Rows are points. To make a cloud, some directions were put in groups of two or more. Within a group, all points are equally far from the middle, so they leave a hole (a ring in 2 directions, a hollow ball in 3). The other directions are filled evenly. Then the cloud was stretched, turned, moved and blurred a little. How many holes are there, and how many directions does each take, smallest first?
In the rows, 128 means zero.

Cloud:
[[180  91]
 [147 167]
 [117 141]
 [100 197]
 [152 136]
 [119 155]
 [100 124]
 [133  56]
 [134 128]
 [ 92 152]
 [125 160]
 [123  62]
 [128  84]
 [174 170]
 [121  94]]
Holes: 0

Cloud, 19 rows:
[[178 177 107]
 [ 91 127 108]
 [152 174 158]
 [102 142  57]
 [160 110  92]
 [ 91 153 104]
 [155  99 143]
 [104 138  59]
 [106  99 120]
 [ 96 165 128]
 [164 107 134]
 [114 186 103]
 [123 178 145]
 [160 116  65]
 [165 109 136]
 [176 164 131]
 [134  89 140]
 [126 186 126]
 [128 196  82]]
Holes: 1 (2)

Cloud (21 x 3):
[[153 151  96]
 [171 104 132]
 [107  99 183]
 [114  87 177]
 [142 169 110]
 [ 82 156 159]
 [169  98 121]
 [104  64 131]
 [119 177 125]
 [172 128 114]
 [ 65 144 144]
 [104 176 127]
 [126 139  73]
 [164  94 110]
 [ 83 157  98]
 [140  69 137]
 [138  71 148]
 [114  81  85]
 [121 154  81]
 [101  68 149]
 [108 177 126]]
Holes: 1 (3)

Cloud, 27 rows:
[[152 124  86 160]
 [159 120  97 161]
 [ 90  85  80 125]
 [186 133 121 125]
 [ 95 141  98  96]
 [ 85 119 151 137]
 [181 137 145 116]
 [192 143 148  92]
 [121 122 129  57]
 [134 161 145 132]
 [174 146 159  86]
 [143 148  85 164]
 [163  70  89 111]
 [118  73  82 109]
 [125 110  67  94]
 [100 149 141 112]
 [150  59 130  77]
 [128 124  66  97]
 [139 124 164 122]
 [ 85 134  80 117]
 [194  94 119 115]
 [ 99 108 152 125]
 [110  81  78 103]
 [185  76  88  93]
 [151  73  87 126]
 [133 119  73  76]
 [140 135  75 167]]
Holes: 1 (3)

Cloud, 51 rows:
[[137 197 117 143 109 145]
 [118  90 102 131 142 149]
 [164 116 126 133 117  79]
 [114 137  77  73  80  69]
 [111 114 175  80  66 123]
 [114 193 111  89  61 135]
 [ 98  91  85 146 170  87]
 [ 69  87 141  90 116  74]
 [128 172 159 127 161  61]
 [171 133 116 161  83 132]
 [ 67 158 135  81 124 163]
 [128 113 168  85  72 121]
 [115  98 107 114  57 117]
 [ 83  92 151  96 128  90]
 [ 76 122 157 130 126 133]
 [102 153  91 170  73 149]
 [152 163 142 125 136  50]
 [ 98 135  84 112  83 152]
 [116  80 116 152 138  95]
 [105 182 108  66 137 139]
 [158 193 133 149 152 118]
 [181 136 165 137 112 143]
 [123 124  84 164  81 104]
 [ 50 126 105  79 102 132]
 [ 93 192 106 105  82 102]
 [155 173 146 122  95  93]
 [141 178 123  76  51 138]
 [ 81 144  83 165 136  84]
 [ 88 139 173 130 121 163]
 [ 78 192 124 141  72 147]
 [ 73 118 155  84 150 126]
 [ 91 112 157 177  78 150]
 [160 166 129  90 133  98]
 [131 103  88 155 133 130]
 [ 93 185 142 117 136 145]
 [158 134  97  93 104 139]
 [ 75 154 114 120 166 115]
 [132  98 147 160  71 140]
 [115 129  73 151  90  66]
 [ 84  87 137  81 125 141]
 [153  97 161 146 132 132]
 [ 73  94 145 110  77 101]
 [ 82 194 129 129  98 114]
 [125  96 138  84  58 134]
 [ 58 135 130  99 165  91]
 [126 123  84 147 131 152]
 [ 66 138 136  82 159 133]
 [120 173  85 158 143  89]
 [174 127 119 117 149  74]
 [ 73 100  99 117 157 103]
 [155 186 155 118 118 123]]
Holes: 1 (3)

Cloud:
[[ 86 147 162 106 128 111 159  78]
 [166  85 109 114 162 166 122 129]
 [170  83 121 114 156 171 127 102]
 [166 145 113 167 115 122  67 115]
 [ 61 121 171 139 164 204 113 139]
 [116 124 199  94 128 150 102  86]
 [105 178 105 196 164 136 128 124]
 [ 93  93 143  78  77 126  82  84]
 [121  64  92 139 178 179 118 129]
 [ 87 113 151  83 113 167  85 105]
 [181 165 138 179  61 146 166  98]
 [132 160 109 181 175 120 182 121]
 [147 149 125 107 124 100 164 157]
 [157 161 112 154 112 212 145 152]
 [169 133  96 166 131 200 144 148]
 [140 141  80 164 108 196  90 143]
 [102 152  78 156  69 119 110 109]
 [140 112 100 194 109 105 185 165]
 [106 109 151 126 164 149 167 113]
 [152 143 159 210  98 107 129 131]
 [100 173 156 107 108 113 101  71]
 [119  94 147 120 103  95 169 119]
 [171 115 163 156  98 101  83 120]
 [142 181  84 132 153 151 135 104]
 [114 148 124 125  94 103  85 178]
 [102 161  90 104 160 116 124  66]
 [164 131  80 102 170 133 124 126]
 [168  95 149 165 116 140 152 184]
 [132 101 155  95  96 123  66 116]
 [ 88 169 139 117 107  81 150  79]
 [ 85 149  43 142 166 159  90 114]
 [ 83 110 105  85  79 148 111 133]
 [116 129 142 189 167 181 141  92]
 [ 81 178 140 168 141 186 112 147]
 [142 142 142 219 132 108 131 151]
 [107 145  53 162 189 104 116 105]
 [141 121  95 152 155 108 139  53]
 [104 137 161 208 108  84 134 142]
 [154  94 155  93 111  83 122 115]
 [140  66 103 147 159 173 103  73]
 [144 153 125 159 177 126 175  68]
 [192 147 121 151 119 158 104 110]
 [130 146 182 200 171 138 154 124]
 [ 83  87 159 127 110 137 100  95]
 [172 156 189 111 129 127  89 100]
 [104 151 143 105 134  96 170 150]
 [116  99  83 186 189 104  91 128]
 [143 138 132 131  56 184 117 160]
 [164 128 128 191 131 149 106  99]
 [ 83 124 149  86 148 139  95 102]
 [137 153 105 173  97 105  75 161]
 [149 128  89 197 132 123 114 104]
 [113 139 154 101 134 171  55  86]
 [138  90 120 174 179 208  90 108]
 [ 87 119 174 164 117 141 148  81]
 [154  78 177 111 115 161  96  91]
 [147 185  89 155 153 152 100 141]
 [165 128 171 126 108 204 122 158]
 [144 102 164  85 116 151 150 104]
 [162 130  56 147 113 112 124 178]
 [ 85  93  78 184 119 135  74 110]
 [ 98 152 195 162 170 132 120 125]
 [117  94  58 131 113 162 148 128]
 [163 179 106 164 102 118 170 144]
 [ 71 138 111 151 166 114 108  94]
 [ 98  96 110 107  71 139 166  91]
 [143 155 130 104 148 140  80 161]
 [ 85 131  69 176 107 165  95 112]
 [133 168 117 126  65 112 151 151]
 [116 101  91 143  92  99 168 103]
 [151 200 152 115  86  74 169 121]
 [138  96 176 146 165 189 150 167]
 [191 126 131 154  85 180 121 106]
 [162 170 198 112  91 132 127 120]
 [170 103 135  83 141 150 117 108]]
Holes: 1 (4)

Cloud (94 x 9):
[[112 119  92 113 113  55 146 165 138]
 [135  69 140  89 145 162  83  95  66]
 [ 72 120 154  98 122 130  83 190 143]
 [134  80 143  66 109 105 130  87 113]
 [ 70 170 145 122 138 172  79 141  89]
 [ 91 108 130 115  68  85 137 167  75]
 [ 82 142 149  77  86 115  92 132  82]
 [109 101 155 142  80 157 160 172  62]
 [ 87 105 176  76 131 172 151 160  93]
 [155 143  86 117 128 161 114 107 164]
 [ 99  86 169 118 172  98 100 141 147]
 [101  80 112 121  52 148 138 144 137]
 [ 82  69 132 107 103 106  76 148 117]
 [103 167 174 138 112 164 131 170 132]
 [141 142 134 117 126 112 107 202 159]
 [ 98 148 130  73 136 197 118 122  91]
 [141 129 135 108 161 126 167  86  69]
 [ 95 122 137  95 147 134 116  73  68]
 [135 122  90 134  77 113 117 176  75]
 [ 84  96 146  69 106 124  96  99 108]
 [122 187 158  99 149 111 103 150 163]
 [ 72  67 102 184 131 106 129 135  63]
 [ 97  68 141 120 168 117 185 112 125]
 [133  74 137 103 150 200 148 106  53]
 [ 89  95 168 129 127 164 178 139 118]
 [115 100 139 168 122 134 157  91 122]
 [139 170 155 102 117  95 118 105 101]
 [116  55 154 109 151 123  79 152 112]
 [129 171 141  60 138 178 114 165 104]
 [188 122 161  81 154 184 134 116  93]
 [ 95  76 156 114 127  77  92 142  86]
 [146 147 174  58 138 176 104 160 172]
 [133  88 133  92  97 167  78 160 175]
 [109  70 119 124  72 108 129  97 111]
 [ 67  70 124 161  99 118 111 134 158]
 [ 65 137  89  67 153 119 106 156 152]
 [138  83 160  99  81 120 183 137 116]
 [ 77  70 112 134 168 166 127 120 165]
 [132 116 183 113 115 130 104 155 200]
 [103  77 128  60 119 168 101 170 148]
 [ 96 109  78 143 101 139  97 184 165]
 [127 132 135 108 100 198 125 174  58]
 [143 155 153 101  88 108 113 114  35]
 [105 127 110 167  77 156  90 160 117]
 [111 147 105  82 175 111 162 147 125]
 [173 151 179 100  96 165 121 105  72]
 [ 70  82 117 128 120 171 147 114  88]
 [130  50 105  94 141 122 170  88 141]
 [124 133 137  54 151 191 136  82 170]
 [ 63 100 148 100 139 142  81 162 188]
 [108 163 176  92 121 157 153 102  82]
 [134 166 175 128 148 141  82 185 117]
 [ 98 126 155 133 170 129 182 121  88]
 [110  98 120 160  84 170 142 130 117]
 [138 142 172  79 171 145  99 102 168]
 [112 143 141 155  62 109 148 161  91]
 [141 135 130 149 161 127 121  90 151]
 [ 70 113 127  79 139 152  96  84 147]
 [ 64  91 110 153 126  85 119 107  78]
 [123 124 163  89 154  80 134 107 146]
 [119 111 112  72 142 159 119  68 125]
 [131  94 148  48 182 142 165 142 144]
 [ 91 127 158 113 178 103  95 136 178]
 [ 99 142 136  98 118 125 169  95  73]
 [124 126 102 116 159 133  54 116 103]
 [ 98 131 116 164 154 139  93 176 171]
 [174 159 114 107 125 173 120 135 104]
 [ 81  77 102 141 152  65 129 142 166]
 [117  47 119 110 118 101  93 118 118]
 [ 94 164 137 110  67 119 116 115  85]
 [105 142 146 118  69 133 173 152  85]
 [ 76  82  96  97 154  81  99 157 150]
 [ 66  77  89 114 161 140  85 130 139]
 [126  93 205  72 140 156 102 133  91]
 [110 114 162 133 193  91 145 143  90]
 [135 151 156 155 107 111 136 114 166]
 [106 192 143 106  77 156 119 138 117]
 [124  67 136 107 140 125 191 164 148]
 [113 161 189 129 144 166  90  97 103]
 [ 83 123 181  97 104 149 143  98  84]
 [144  76 139  92 106 183 113 169 133]
 [ 95  75 139 146 175 124  66 164 115]
 [ 82 123 156  73  71 159  92 154 154]
 [ 51 158 110 119 127 126 150 132 161]
 [170  92 135  78 150 162 165 162 105]
 [124  68 138 101 181 192 152 134  99]
 [141  96 128  67 125  98 191 132 112]
 [115 132  86  63 180 129 107 148 153]
 [107 122 129 137 169 162 163 108 173]
 [148  57 154  77  99 142 116 124  89]
 [ 73 101  56 114 135 105 125 154 129]
 [ 57 155 129 163 135 100 111 168  93]
 [ 93  75 111 117 122  82 169 100 113]
 [142 116 122  78 125 190 141 139  37]]
Holes: 1 (8)

Cloud (100 x 9):
[[ 83 147 180  81  90 116 149 145 130]
 [134 138 158 133 100 177  77 154 132]
 [172 173 161 153 131 137 125 121 122]
 [105 176 115 117 155  71 160  94  92]
 [119 156 164 109  48 124 121 119 119]
 [145 195 165  93 168  92 132 120 145]
 [217 129 134 167  96  91 116 147  86]
 [ 92 131 130 111 148  78 149 125  95]
 [144 113 183  87 126 126 148 137  85]
 [135 202 154 132 136  87 166  90 103]
 [129  98 184 198  85 143 170 143  88]
 [144 200  74 127 146 102 129 178 129]
 [123 110 182 129 158  46 125  79 150]
 [105 129 116  58  83  81 174 130 143]
 [189 127 115 155 139  84 124 110 116]
 [146 117 114 123  49 135 125 122  81]
 [132 143 163 140 181  71 109 105 160]
 [ 94 122 157 108 110 162 199 121 117]
 [115  93 147 165 101 152 172 131 108]
 [114 134 182 116 125 159 154  97 173]
 [140 171 182 182 125  82 155 168 197]
 [120 131 148 143 142 101  91  82 110]
 [160 124 205 112 136 105 148 152 141]
 [136 144 139 113 168 124 199 162 114]
 [107 141 111 183  91 106 110 121 178]
 [161 175 142 100 100  94 139 202 158]
 [152 143  74  95 135  92 179 102 161]
 [131 176 171 119 124 149 150 160 139]
 [166 139 140 165 150 153 144 142  97]
 [160 112 130  94 154 172  92 128 147]
 [188 147 169  73 109 109 102 137 142]
 [ 63 180 214 115 106 115 119 119 166]
 [ 82 155 180 118 121  99 122 142 119]
 [143 122 122 171 102  91 126 110 163]
 [113 151 183 122  88  99 114 104 108]
 [142 166 100 113 125 102 129  84 153]
 [180 116 141 130  92 105  33 101 103]
 [ 92 180 141 105 128 102 107 170 180]
 [186 144  65 102  84 108 130 130 131]
 [120 142 156  97  72 137 141  73 135]
 [172 110 163 157 180 134  87 121 140]
 [114 114 103 111 106  75 163 102 101]
 [157 148 174 130  86 101 141 197  95]
 [151 152 104  94 153  74 120 116 120]
 [136 146 189 124 100  93  89 181 114]
 [183 159 201 147  95  64 145 125 130]
 [116 163 111 142  85  62 121 108 139]
 [167 110 142 116 134 156 115 172 131]
 [132 187 119 126 121 133 137 177 113]
 [117 161 178  89  88 117 108 181 103]
 [142 129 167  83  91 102 189 148 119]
 [194 101 160 130 127  98 118 153 176]
 [150  84 124  95  79  87 120  78 143]
 [133 166 174  90 175 110 163  88 139]
 [192 158 133 112 172  55 162 104  88]
 [121 151 191  86  48 104 155 138 176]
 [177 139 186 158 121  76 114 107 158]
 [156 102 160 136 150 133 157 104 147]
 [134 147  87  79  64 124 169 111 100]
 [165 107 180 170  88 126  94 168 130]
 [192  76 124 118  81 138 151 134  95]
 [ 84 174 205 131  77 117 132 137 168]
 [165 148 179  94  72 177 139 137 111]
 [169 140 180 110 117 169 134  95 143]
 [121  53 173 101  80 122 104  85 139]
 [192 186 104 135 121 113 145 144 193]
 [121 131 147 126 118  93 102 200 125]
 [166 178 195 114 114  58 126  75 154]
 [181 128 161 115 153 107 107 153 162]
 [ 96  79 175 108 124 142 129  90 116]
 [139 122 187 195 124 152 132  73 111]
 [176 138 181 148 100 162  72 174 154]
 [116 138 181 161 114 115  54 132 110]
 [143 122 136 175 144 103  96  84 114]
 [141  69 139 108  93 122 178 140 102]
 [183  98 173 105  99 134 168  97 122]
 [141 161 120 163 108  74 117 122 153]
 [138  90 145  85 120  86  95 135 112]
 [143  94 136  65  89 172 107 155  95]
 [105  88 182 170  84 129 108 126 146]
 [208 119  87 108 112 147 157 166 128]
 [165  55 192 117  93 140 106  83  86]
 [159 184 164 127 117 101 159 142 133]
 [143 184 112 162 154 111 130 157  74]
 [139 156 135 152 158 107 129 133  78]
 [168 115  71 103 138 132  98 116 106]
 [164 112  92 120 130 106 158 140  89]
 [164 158 114 194 158 110  68 131 122]
 [171 129  99 144 124 107  79  86 136]
 [144 126 187 129  59 123 137  95 106]
 [129 184 163 110  73  81 156 149 129]
 [154 162  93  52 130  86 128 146 192]
 [177 131 130  72 112 156 171 142 191]
 [216 105 160 103 105 150 126 127 103]
 [153 115  96 151 132 100 118 138 100]
 [200 127 228 153  90 121  96 143 108]
 [169 113  91  45  87 135 148  82 130]
 [110 143 154  67  66  69 141 146 167]
 [178 139 121 198 129 115 132 181 112]
 [ 75 129 197 107 143  97 161 111 154]]
Holes: 0
